Rows are points. The window is the flat piece filled in between its corners: a triangle in 3 columns, a solid with four corners in 4, and so on. A path goes straight from each point to the next, and from the last back to the first. After which points does the path pass through the window?
In the rows, 128 means zero.

Window, 4 rows:
[[110 136 135 181]
 [134 181 151 158]
 [ 89 181 189  82]
 [165  68 126 168]]
Path:
(1): [129 117 128 138]
(2): [141 111 167 140]
(3): [113 168 199 100]
(4): [ 58 184 148  78]
(5): [131 136 114 114]
(6): [112 103 180 191]
(7): [129 175 218 136]
(8): [ 92 139  83 148]
(9): [153 128  79 164]
(10): [127 115 181 193]
(11): [126 179 179 160]
(12): [147 166  92 150]
(13): [102 110 100 114]
(14): [157 216 197 217]
(15): [139 178 183 152]
(16): [ 94 169 108 121]
Through the window after points: 1, 3, 7, 11, 13, 15

Window (6 x 6):
[[ 75  97 167 116 115 127]
 [ 81 127 130 123  92  70]
 [132 135  18 152 182 107]
 [130 146 165 120 124  96]
 [ 64 174 186 153 105 115]
 [173 135  11 197 130 127]]
Path:
(1): [ 88 148 142 137 105 140]
(2): [ 94 113 163 147 148  89]
(3): [142  92  72 191 176  52]
(4): [ 95 181  88  99 119 147]
(5): [132 168 116 132 110 153]
(6): [137  82  77 174 193  55]
(7): [133 101 168 152 150  75]
(8): [112 129  44 122 126 130]
(9): [ 99 162  52 130 137 133]
(10): [ 82  96 156 184 129  70]
(11): [105  95 168 192 146  94]
(12): [117 193 106 114 125 129]
(13): [149 192  70 128  86 159]
(14): [ 98 100  98 173 136  65]
(15): [137 119 112 203 169  92]
(16): [134 135  24 162 109 138]
Through the window after points: 3, 13

Window (8 x 8):
[[ 87 133 100 110  78 118 127 130]
 [120 125 127 169 151  78  65  81]
 [156 187 154 116 121  95  57 104]
 [116  89 176 121 155 136  62 100]
 [ 91  92  51 118 164 165 213 249]
 [109  93 132 139 131 118 213 197]
 [ 78 135 116 172 129 172 169 195]
 [158 123 130 143 137 147 111  69]]
Path:
(1): [172  47 151 104  69  86 136 195]
(2): [106 141 120 140 171 126 106 102]
(3): [ 77  96  99  95 159 138 196 181]
(4): [152 119  86 183 126 146 156 233]
(5): [154 121 135 114 114 104  90 132]
(6): [ 67 147 146 152 189 131 137 103]
(7): [ 79 146  98 122 166 126 205 183]
(8): [115 102 139 171 111 149 138 164]
Through the window after points: 3, 7

Window (9 x 9):
[[122  98 158 149 158 179  41 176  93]
 [ 93  98 139 193  51 156 174  44  23]
 [113 104 107 140  85 201 183  96  26]
 [132  82 128  43 150 118  75 145 152]
 [119 139 165  22  31 153 120 126 180]
 [116 152 158 139 141 161 137  99  73]
 [174 110 130 159 137 165  97 139 129]
 [161  84 189  78 129 135 112 170 120]
 [148 142 134  59  75 106  95 165 118]]
Path:
(1): [117 103 131 110  89 128 151 130 105]
(2): [144 121 154  61  77 157 112  98 127]
(3): [212 117 161 130 129 130  95  95  24]
(4): [ 65  97 122 127 116 181  92 182 180]
(5): [123 111 147 126 112 155 133 195 150]
(6): [140 133 154  76 127 151  78 113  86]
(7): [186 122 153  94  93 149 118  52 100]
(8): [ 93 109 116 142 107 157 125 134  88]
Through the window after points: 3

Window (12 x 12):
[[133  73 166 176  75  61  53  99 133 125  86 136]
 [211 215 147 110  53 193 100  89 148 178 157 125]
 [ 79 110 145  98 128  82 128 146  94 163  72  45]
 [142 109 147 156 147 100 114 119 155 179  67 118]
 [ 72 122 147 125 122 141 185 144 100 200 117 124]
 [138 199 132 127  55  90  95 135 172 232  92 122]
 [101 195  96 143 107  58 101 114 189  68 104 163]
 [113 133  84  81 138  57 242 147 152 155 108 179]
 [ 89 102 163 211 140  44 133  47 147  87 173  33]
 [ 75 142  76  81  59 194 116 116 146 166 125  35]
 [106  89 127 114 131 103  58 107 120 161 133 123]
 [111 123  77 158  94 101 114 138  70 202  88 121]]
Path:
(1): [141 122 132 125  95 100 139 156 147 167 125  80]
(2): [ 78 111 134 136 132  97 129  68 106 161  98 135]
(3): [ 66 167 124 143 122  65 106  62 137 178  46 156]
(4): [128 136 107 123  88 118 123 160 163  84 165  70]
(5): [157  87  97 105 103  95  93 203 131 122 155 150]
(6): [ 74 189 129 145  86 130 166  30 160 199  83  94]
(7): [ 91 160 134 113  92 111  89  84 120 144  97 121]
(8): [178 139 103 200  80 127 109 183 196 191 153  73]
(9): [119 150 105 181 108  97 118 156 144 154 149  93]
(10): [109 106 135 114 107  94 115  30 119 148  69 142]
(11): [ 98 144 131 126 102  87 130  93 123 143 104 117]
(12): [133  93 112 161  97 115  93 182 171 145 159 127]
Through the window after points: 3

Window:
[[121 154  94 114 185  64 160 156 159 114  82 187  24 171]
 [118 161  95  70  51  68 140 153  98 125 196 187 129 202]
 [171 132 108 167  31 151  60 164 216 176 112 107 151 138]
 [ 78  69  49 139 171 151 176  83 133 131 171 145 145 206]
 [122  67  91 120 119 106 128  66 183  26 154  91 130 179]
 [121  66  77 128  80 233 114 164 190 164 141 161  71 119]
 [125 123  55 130 200 123 124 176 158  38 195  98 168 135]
 [ 73  77  68 163  82 125  59 127 150  98 103  69 116  89]
 [ 90  54 170 128  97 149 130  89 222 198 122 134 148 127]
 [178 168 167  52 132 158  90 101 120 154 163  14 216 153]
 [171 176 113 129 129  67 129  92 152 113 120 180 100 122]
 [154 201 147 126  59 104 156 125 128 111 184  73 167 164]
 [113 125 179 179 151 131  96 146  93 164  82 180 113 161]
 [137  31 117 110 107 162 137 124 135 150  88  79 162 117]]
Path:
(1): [129 103 101 158 110  99 112 138 157 173 166 127 117 151]
(2): [131 150 114 112 100 158 121 129 176 103 132 132 131 146]
(3): [ 94 134  62  96 139 138 118 118 157  90  88 115 144 131]
(4): [175  65 159 172 101 111  88 146 154 161 213 111 118 162]
(5): [179  85 127 153 104 120  99 135 142 141 174 112 101 150]
(6): [ 71 121  86  87  95 191 127 123 167 114 111  83 217 122]
(7): [ 78 157 109 102  97 137 130 119 134 137  77 175 153 147]
(8): [183  70 112 121 134 123 139 145 156 134 215 100 110 172]
(9): [154 129 128 141  97 121 105 115 170 159 196  75 102 144]
(10): [ 87 130 106 101 136 137 131 137 159  98  49 217 186 150]
(11): [136 152 122  79 103 167 161  81 133  80  99 135 180 170]
(12): [123  42  97 157 119  91  96 132 173 122 177  59 110 137]
Through the window after points: 11

Window, 14 rows:
[[ 68  64  85 182 129 113 169 150 139 138 117  77 125  76]
 [100 110 180 181 190 161 129 170 190 114 109  49 167 204]
 [ 75 176 131 121  38 122 103 178  83 198 147 185  91  95]
 [ 85 128 129 158 143 114  60  71 189 106 138  82 138 163]
 [102  74 189 146 204 101 105  89 161 175  87 122 140 150]
 [135  83 162 175 161 168  95 108  94 126 165  92 109 136]
 [ 82 211 157  60  54 136 134 130  52 150 116 122 114  24]
 [116 190 114  76  88  62 149 174  55 114 133 152  54  90]
 [114  91 155 201 163 136 127 135 167  66 115 154 183 114]
 [154  57 124  99 142 170  91 120 172 116 100 101 182 197]
 [ 87 133  96 143 200 170 167 115 165 145 158 139 128 118]
 [159 207  97 151  65  77 184 147  70 180 152 122 150  67]
 [153 167 165  89  45 104 158 161 148 155 174 129  77  47]
 [165 227 117 106  53 136  95 157  93 169  70 144  40  46]]
Path:
(1): [147 140 126 197 191 118  30 202 123 183 153 157  81  63]
(2): [ 92 118 100 129 144  96  60 181 123  81 155  92 140  74]
(3): [120 125 174 130 114 164 157  97 147 156 106 135 107 142]
(4): [113 159 120 151  99 147 183 108 100 135  99 131 111 139]
(5): [130 134 133 128 146  85  84 179 142 162 187 117 140  47]
(6): [ 91 108 147  79 151 126  90 167 130 144 146 121 169  23]
(7): [135 187 119 149  67 110 170 131 101 140 128 141  70 153]
(8): [115 123 168 115  94 154 206 117 115  97 138 123  81 143]
(9): [112 120  98 170 150 109  70 155 133 169 118  88 163  90]
(10): [124 157 106 165 151 131  74 203 137 141 144 107 157  29]
(11): [102 137 157 127  83 103 175  93 105 136 134 139  76 142]
(12): [ 84 129 152  97  62 130 169  99 109 139 119 120 140 147]
Through the window after points: 4, 6, 8, 12

Window, 14 rows:
[[176  97 133 144  93 162 243 148 139  78 169  79 160 150]
 [148 134 199 219  31 100 126  90 106 136 101 204  82 137]
 [197 123 124  68 122 164  81 113 156 205 106 107 212 170]
 [156  84  89 151 197 193 114 169  80 122 138 167  92 237]
 [184 124 214  91 112 102 153 178 117 178 101 100 166 130]
 [120 114 164  66  57 154  90 180 110 185 141 112 177 125]
 [ 97 141 148 133 116 195 185 119 176  93  62 180  95 193]
 [ 84 147 114 101 125  99  91 148  77 174  58 107  95 156]
 [135  66  76  33 226 170 160 116 166  82 109 185 148 171]
 [100 185 174  45 172  59  76 135 156 124 128 123 173 129]
 [106 146 107  12 136 157 126  79 200 123 110 122  30 172]
 [112  81 164 180 141 160 174 183 161  98 116 108 133 102]
 [150 160 155 184 199 134 175 139  46 146 174 211 137  60]
 [128 140 168  94 134 176  94  68 112  23 106 113  97 144]]
Path:
(1): [123 116 173 104 177 123 149 105 107 134 112 125 179 151]
(2): [104 128 153  99 111 150 156  93 123 172 108 122 131 175]
(3): [187 123 111 131 143 137 143 208 177  73 126 177 102 112]
(4): [170 151  84  24 150 168 123 140 131  67  78 154  93 114]
(5): [112 100 155 113 153 147 133 103 144 128 125 131 144 178]
(6): [128  91 153 118 143 133 155 118 130 143 128 129 131 161]
(7): [153 179 134 143 126 176 127 176 163  47  85 134 105  96]
(8): [136 114  59 117 135 128  97 211 176  85  69 200 102  81]
(9): [117 145 219 112 124 169 173  74 109 152 128 112 134 230]
(10): [118 113 161 144 130 164 140 110 108 118 112 127 118 158]
(11): [159 130 126  94 111 151 122 131 122 103 103 130 109 136]
(12): [162 142 121  80 120 133  85 172 147 137 134 140 104 146]
Through the window after points: 4, 8

Window (14 x 14):
[[132 145 125 118 130 131 113 151 126  99  65  61 164 103]
 [102 152 159 104  96  86  47 201 111  95 132 174 151 189]
 [119 164 135  69 133 115 148 133 112 129 171   7 126 135]
 [171 128  45 113  96  85 128 139 138 109 133 151 124  99]
 [145 151 147 110 120 160 134  87 123 117 130 138 194 161]
 [132 129 122 168  88 114  97 117 103 109 123 100 133 153]
 [114 199 103 134  92 175 144 108 155 152 123 161 132 164]
 [149 162 119 150 151  70 130 154 109  83 123 162  97 181]
 [226 140 227 190 163 122  88 161 158 175 165 178 166  78]
 [ 82  39 221  61 166 182 142  85 198 134 103 181  52 154]
 [181  99 139  83  84 155 221 138 197 225 152  60 172 186]
 [113  78 200 120 122 119 189 102 160 147 104 177 114  80]
 [164 159 123 108 137  24  89 109 141 132 105 123 102 105]
 [121  72 125  57 159 128 136 114 120 218  87 159 104  96]]
Path:
(1): [ 44  68 142 146 189  97 103 140 144 125 138 162 149 189]
(2): [156 153 145  89  94 116 110 147 118 133 116 131 120 132]
(3): [184  74 211 105  74 133 140 119  81 125  82 177  93  88]
(4): [107 156 115 121 154 113 145 109 177 136 145 124 169 148]
(5): [102 101 117 110 137  97 115 122 174 142 126 178 134 100]
(6): [184 144 226 123  91 159 220 104  95 128  98  87 105 143]
(7): [182 155 163 136  52 131 121 148  88 108 115 145 107 184]
(8): [ 90 110 125 124 147 101  94 126 152 129 130 118 149 128]
(9): [106 128 130 108 145  92  86 160 156 131 108 129 159 165]
(10): [192 161 185 116  57  97 145 107  81 108 153 182  54 105]
(11): [199 131 148  58  58 103 171 150 129 143  65  85  66  92]
(12): [ 99 108 150 113 157 129 135 115 143 157 145 137 152 137]
(13): [110 112 123 149 178 100 139 119 151  96 123 120 133 176]
(14): [200 201 152  90  71  91 122 178  81 136 129 181  71 133]
(15): [163 183 182 109  89 145 149 127  65 124 100 150 126 154]
(16): [120  94 133 142 172  99 101 138 213 153 161 121 138 133]
Through the window after points: 1, 3, 5, 7, 9, 11, 13

Window, 14 rows:
[[141 111  79 179 154 150 163  78 107 141  68 200 152 121]
 [177 188 113 153 190  90 117 174 158  90 141 158 145 133]
 [124 108 143 139 101 116 173 134 129  82 114  98 135  64]
 [100 138  99 107 123  90 144 130 110 104 150 107 189 108]
 [156  62 116 111 135 146 158 192 183  96 249 166 115 175]
 [108 161 142  90 107 136 167 146 134 138 175 197 152 123]
 [104 168 154 130 107  98 139 112 128 117 128  85 103 135]
 [112 149 162 169  80  52 127 176 174 113  65 106 116 134]
 [143 116 158 147 135 119 137 156  77  93 175 157 168 126]
 [123 149 134 142 118 127 102  97 137 149 120 152 165  83]
 [121  76 160 199 129 150 170 138 239  52  35 123 167 151]
 [151 160 108 113 162 130 149 127 150 189  66  85 165 123]
 [146 112  91 122 112 208 125 176 162 115 143 165 103 172]
 [170 185 136 145  76 118 147 123 159 121 145 146 185 124]]
Path:
(1): [168 135 138  94 117 102 124  72 127  56  92 136 148 123]
(2): [155 133 131  77 112 113 124 112 185  84  93 150 135 124]
(3): [127 141 145 188 120 125 157 160 129 131 141 131 148 126]
(4): [124 141 111 155 125 133 145 146 141 120 152 153 139 121]
(5): [192 139 149  59 113 117 130 118 106 130  75 120 140 135]
(6): [148 120 139  66  96  93 153 137 151 124 140 172 150 121]
(7): [ 90 176 133 208 134 180 165 146 128 107 142 126 149 108]
(8): [106 151  91 210  95 130 180 124 122 173 132 123 143  65]
(9): [150 113 117 128 149 143 133 120 137 103 105 178 146 151]
(10): [177 112 142  94 126  94 143 131 129 137 116 150 147 127]
(11): [ 97 181 111 202 139 160 132 163 152  86 158 145 160 143]
(12): [ 84 161 127 197 118 110 161 133 115 127 134 128 158  89]
(13): [176 115 141  83 134 112 129 127 149 104 138 155 156 145]
(14): [187 155 145 120 115  99 124 116 138  77 136 157 153 161]
(15): [ 81 138  81 166 185 128 151 210 156 142 144 122 141  84]
(16): [ 95 119 124 197 135 151 174 220 185 159 142 151 164 131]
Through the window after points: 6, 8, 14

Window (14 x 14):
[[117 143 132 182  78  43 117  90 107 180 148 106 145 149]
 [107 133 128 121  78 107 137 196 145 101 155 212 139 130]
 [ 76 116 106 155  91 160 109  79 133 130 146  37 154 165]
 [145 117 123 124 157 134 179 199 119  98  52 116  99 133]
 [115 111 196  89  83 199 169 133  71 133 132 137 130  85]
 [ 68  96 102  90 146  90 143 125 151 142 181 173 110 110]
 [130 177 127  53  88  67  73 153 123  82 171 111 138  46]
 [178 121 110 129 117 188 108 112 117 119 173  48 134 204]
 [214 155 103 148 120 157 127 165 165 165  78 167 146  88]
 [125 135 157 102 113 142  93 200 133 164 179  90  96 178]
 [174 199 105 139 134 169  75 184 149 101 167 157  93 114]
 [144  84 125 160 106 168  51 133  87  63  73 127 138 102]
 [121  30 129 142  84 198 148 101 125 129 176 109  82  28]
 [135  69 210 228 139 117 110 146 144 157 174 107 143  83]]
Path:
(1): [143 128 161 136 105 135  92 121 162 132  91 137 136 139]
(2): [175 131  85 164 114 171 140 178  92 127 143  94 132  87]
(3): [166 126  80 140 150 104 119 168  63 142 202  82 183 134]
(4): [ 77 116 176 126  58 170 137 108 203 128 112 156  60 104]
(5): [146 103 128 128  65 140  75  41 161  71 112 106  68 135]
(6): [124 188 114 144 156 157 122 249 111 168 192 128 165 123]
(7): [124  67 118 204  96 184 146 182  84 198 237 125 164  97]
(8): [120 125 135  88 120 131 111  93 164  77  81 117  77 133]
(9): [136 128 135 131  92 155 109 128 142 112 111 108 108 151]
(10): [134 105 101 140 146 149 141 148  98 125 163  74 156 142]
(11): [ 91 113 113 109 112 146 143 144  70 148 144 119 149 105]
(12): [159 120 186 115  88 164 107 134 136  92 134 130 108  90]
Through the window after points: 5, 9, 11

Window, 14 rows:
[[187 143  61 159 116  78 137 149 121 127 101 121  60  86]
 [ 97 103 102 202 105 131 127 145 114 125 134  91 114 161]
 [145  89 130 123 196  97 131 103 126 113 164  90 203 208]
 [138 122 118 146  96 136  97 104 218 153 114 200  93 184]
 [102 177 144 174 168  79 175  98 113 164 153 171 108 105]
 [142 120 103  96  67 127 125  95 193 177 140 184 132 100]
 [108 179 217  86 140 115 195 103 180 137 138 133 141 107]
 [178 162 134 153 155 157 160 163 133 161 167 128 117 109]
 [140  86 183   7 168 152 216 101  57 126 144  83 173 202]
 [145 148 152 155  87  93  98 137 150 172 111 174 133 139]
 [105 108 124  78 153  87 133 164 129 112 141 164 122 126]
 [117 123  87  96 133  44  74 141 127 158 157 114  52 130]
 [ 84 186  85 153 123 122  99 121 128 133 114 133 131 165]
 [160 172 118 197 113 116 114 106  99  95 172 145  97 112]]
Path:
(1): [ 97 126 130 108 164  71  87 112 127 133 114 123  97  87]
(2): [136 171  86 159  94 119 139 143 133 159 163 144 115 196]
(3): [126 146 150 128 140  42 158 146 156 143 197 144  94 190]
(4): [133 132  96 155 136 130  97 118 129 135 113 128 141 118]
(5): [105 108 132 115 183  75 104 151  74 122  38  98 107  76]
(6): [147 145 130 134 132 125 157 115 145 129 197 135 140 188]
(7): [134 147 111 138 116  78 149 137 132 150 144 152 103 133]
(8): [126 140 137 145 154 141  90 111 172 117 116 132 105 101]
(9): [161 143 159 135 151 122 103  89 102 164 100 151  85  94]
(10): [104 139  73 126 104  60 166 181 170 111 172 132 130 158]
(11): [168 193  87  94  81 103 182 155 168 123 145 136  39 193]
(12): [122  83 124 152 156 106  95 111  88 147 136 124 152 110]
Through the window after points: 1, 9

Window, 14 rows:
[[178  46 142 228 148  90  75 164 177 138 148 113 117 145]
 [117 189 147  98 170 164 107  76  85 115 112  90 157 172]
 [ 68 170 159 109 128 222 131 121 150 115  96  84 188 102]
 [ 94 208  97 126  81 166 134 120  68 104 130  89 160 104]
 [ 55 129 139  70 132 150  71 164  55 156 148  77 125 151]
 [102 186 138 102 114 120 172 137 219 140 120 167 133 182]
 [214  71 146 102 129 124 127 148 164 144 162 123 123 117]
 [ 47 158 139 112 112 181 124  40  81 157 132 130 147  96]
 [173  47 128 164 172  97  83 163 204  62 225 158 132 132]
 [203  65 149 159 128  73  25 168 188 134 180 165 196 133]
 [184  77 185 180 119 137 128 171 164 132 216 161 165 187]
 [169 165 150 158 179 150 113 176 175 165 182 176 123 115]
 [102 177 187 117  92 185  99 112 110  80  92 153 110 115]
 [125 150  88 108 147 198 172 156 156 140  89 219 153 181]]
Path:
(1): [187 112 123 125 129 154 101 129 164 135 161 126 138 140]
(2): [132 126  89 224 141 186  38  68 155 141 166  80  65 159]
(3): [145 145 149  98 115 130 144 163 121 122 144 142 176 114]
(4): [113  86 176 203 173  59  98 135 103 119  80 153 212 107]
(5): [160 137 118  82 107 176  71 140 168 137 210 123 121 156]
(6): [166 129 102  99  82 216  30 180 157 111 180 160 128 156]
(7): [130 101 155 129 159 102 124 137 133 138 146 121 149 132]
(8): [ 67 186 163 108 137 121 163 171 106 154 125 203 176  75]
(9): [129 139 137 131 119 161 108  96 168 128 141 120 120 165]
(10): [187 114 112 168 155 168  59 129 192 159 170 156 128 161]
(11): [107  85 184 171 119  63 143 175 130 101 115  98 147 119]
(12): [100  93 201 159 146  71 132 181 115 127 136 142 145 113]
Through the window after points: 2, 4, 6, 8, 10, 12

Window:
[[133 166  71  96  39  98 173 173 137  62 149  83 174  74]
 [ 97 124 119 170 157 137 121  96 133 151  98 107 146  42]
 [152  95 126 107  62 163 149 146 184 145  81 197  91 147]
 [104 123 154 127 105 124 156 137 120 133 124  53 132 157]
 [161 100 208 201 137  87 139  66 138 157 168 125 181 124]
 [118 120 196 205  70 135 123 134  92  62 103 133 125 176]
 [125 146 167 113 124 147 138  71 145 113  98 103 109 102]
 [169 115 145  62 119  84  74 161 152 147 138 109  53 102]
 [172 141 176 106 137 205 118 124  90 123 180  72 112 161]
 [110 126 100 128 169 106 165 157 166 101 161 102  74 119]
 [249 140  78  43  86  71 109 166  96  99 108 163 129 161]
 [128 202 126 145 120 154 160 139 142 145 139  89 105 105]
 [137 135 114 133 113  91 131  66  68 152 138 154 123  62]
 [118 155 167 128 141 147 194 142 112 131 133 121 158  82]]
Path:
(1): [ 94 131 125 138 151 110 108  99  95 146 176 148 135 104]
(2): [135 154 140  87 111 110 124 140 141 141 136 134 158 117]
(3): [192 108 114 175 129 127 186 100  49  97 118 116  61  87]
(4): [191 126 127 131 111 124 139 122 136 145 151  71  59 101]
(5): [122 141 163 106 126 136 119 127 112 124 136 126 143 128]
(6): [107 170 155  93 111 123 108 148 150 118 154 108 126 138]
(7): [197  96 126 147 103 151 196 110 112 130 100 135 102 104]
(8): [163 133 130 157  78 119 190 143 119 140  80 110  86 103]
(9): [ 87 129 170 101 205 155  69  79 138 126 188 122 173 118]
(10): [108 149  99 103 115 133  93 143 141 106 140 144 152 130]
(11): [191 100 204 131 118 101 164 133 119 143 128  54  32 101]
(12): [196 149 153 143  64 122 179 112 135 126  85 103 114  96]
Through the window after points: 2, 4, 10, 12

Window:
[[161 135 119 160 144  61  97 140 180  63 206 100 160 159]
 [166 111  58 176  68 122 116  81 142  92 112 129  82 117]
 [153  66 170  87  98 231  63 185 216 174 137 182 151  91]
 [141 140 157 178  58 169  76  87  98 139  67 115 144  84]
 [100 138 140 109 113  73 181 149 210 112 166 110 120 132]
 [180 131 142 146  93  99 115  23 123 106 118 174 119 101]
 [168 130 128 195  74  37 103 128 112  77 133 194  97 203]
 [159 123 102 151 144  77 141 115 201 166 161  97 141 209]
 [201 119 139  90  92 205 151 112  70 161 100  96 109  51]
 [142  99  95  83  84  28 119 144 195 114 166 114 181 172]
 [177 101 151  96 156 187 125 151 172 124  40 111 163  69]
 [148  53 145 151  91 190 139 181 188 150 146 199 220  97]
 [107  73 106 143 155  28 109 152 169 139 176 135 136 134]
 [141 170 103  96 125 209 108 122 109 142  83 166 158  67]]
Path:
(1): [ 68  89 112 108 147 103 131 126 110 113 185 130 145 203]
(2): [243 143 153 171  71 132  93 102 229 141  64 159 138  42]
(3): [196 151 147 161 109  57 148 144 189 142 120 151 132 107]
(4): [124  94 110 124 101 144 107 109 130 132 127 133 138 136]
(5): [ 96  89 146 115 104 118 122 128 163  81 138 134 131 126]
(6): [204 121 109 152 106  86 116 146 192 190 150 128 159 144]
(7): [201 192  90 166 158 100 129 142 167 173 101 122 147  56]
(8): [112  75 145 107  91 148  99 110 136  89 146 143 146 161]
(9): [ 59  96 144  88  83 140 122 113 184  70 122 130 168 175]
(10): [214 137  95 134 115  86 115 141 132 153 144 133 138  99]
(11): [160 103 108 141 111  42  95 143 186 139 165 137 164 103]
(12): [ 87  90 123 135 166 140 145 129 125  98 135 124  95 178]
Through the window after points: 7, 9, 11

Window, 14 rows:
[[233 186 193  88 169 148 174 119 209  51 143 104 115 178]
 [166  81 124 175 124 135  52 136 116 156 168 112 125 174]
 [111  64 114 148 123  57  98  70 149 136 176 156  81 127]
 [172  26 129 140 142  93  63 137 102 154  99 183 153  86]
 [144 172 162 113 157 133 224 196 180  87 102 140 118 205]
 [181 148 143 120  99 202 193 179 225  47 112 112 108 133]
 [108  85 180  95 117 105  86 136 129  79 115  95 118 131]
 [159  45 127 155 134 113 133  96  55 131 113 108  96 113]
 [183 120 152 195 118  60  73 142 114 127 101 110  96  90]
 [132 110 140 151 132 119  79 130  56 117 168 177 111  83]
 [155 179 187 131  90 212 176 128 167 162  49 141 176 130]
 [131 111  87 153 182 113  62 103 106  97  77 134 104 114]
 [113 151 140 117 141 169 224 163 183 119 119  85 229  93]
 [189 188 103  41 118 118 164 165 155 102  99  99 100 140]]
Path:
(1): [167 110 160 156 151 134 121 135 135 132 119 148  86 128]
(2): [151 100 100  95  92  79  85 102 133  88 130 119 151 157]
(3): [145 152 128 119 129 121 138 129 138  75 106 148 151 152]
(4): [166 106 146 150 132 134 146 154 143 162 123 104 123  89]
(5): [111  80 168 144 150 151 104 149 167 139 126 126  92 117]
(6): [197 136 119 150 121  89 150 113 102  85 120 130 166 133]
(7): [155 109 136 150 103 105 132 121 123  94  77 123 134 159]
(8): [132 132 118 106 249 159 135 159 134 135 165 137  69  96]
(9): [158 112 125 118 135 125 105 130 159 134 132 127  93 118]
(10): [166 105 137 172 105 130 121 132  70  57  94 119 190 140]
(11): [133 152 119 138 147 116 148  83 103  56 129 147 225 122]
(12): [157 104 173 109 119 139 127 180 160 179 100  97  67 132]
(13): [155 127 144  83 180 164 155 135 213 134 110  96  68 123]
(14): [168 141 146 159  82  90 146 139  55  72 104 149 190 134]
(15): [177 164 125 178  98 116 196 153 112   9 136 138 125 215]
(16): [157 120 146 104 156 133 121 128 160 120  96 123 117 107]
Through the window after points: 7

Window (14 x 14):
[[115  86  99  74  90 127 187  98 174 190 101 110  52 203]
 [ 87  87 109 169  35  95 168 184 137 207  80 177 134 128]
 [136 210 190  56 105  74 115 117 143 113 159 155 157 167]
 [169 128 171 147 189 192 104 193  62 101 138 122 117 127]
 [171 198 174  71  60 149  44 103 191 125 174 117 142 144]
 [ 83  62 148  97  54 123 154  48 170 147  22  89  72 154]
 [173  87 124 165 149 149  90  74  67  97 145 147  48 118]
 [174 173  90 155 156 137  87 133  98  74 105  89 116 150]
 [ 57  76 140 131  75 105 128 106 191 124 144 108  85 176]
 [ 84 221 121  56 111 156  74 138 134 128 153 169 183 119]
 [ 96  34  92 124 113  68 148 191 150 188  61 134  72  83]
 [160 133 131  97 145 130  70 121  98 133 162 120 207 152]
 [186 151 111 109 156 169 122 140 151  58 123 168 188 111]
 [182 145 142 194 230 172 110  73 120 119 126  99 101 110]]
Path:
(1): [112 105 135 142 103 145  95 102 154 158 116 176 106 198]
(2): [167  63 190  78 198 145  51 116 162 132  96 129  37 208]
(3): [136 157 122 123 120 127 127 117 122 115 136 121 137 119]
(4): [122 127 122  99 104 160 170  98  93  98 160 115 165 132]
(5): [159 122 127 116 140 127  85 133 148 135 114 137 121 148]
(6): [127  98  84 150 138 155  93 141 126 137  99 182 108 188]
(7): [164 159 195 112  76  99 158  86 130 109 142  59 126  37]
(8): [139 125 117 104 113 142 128 133 120 117 106  89 110  83]
Through the window after points: 4, 6
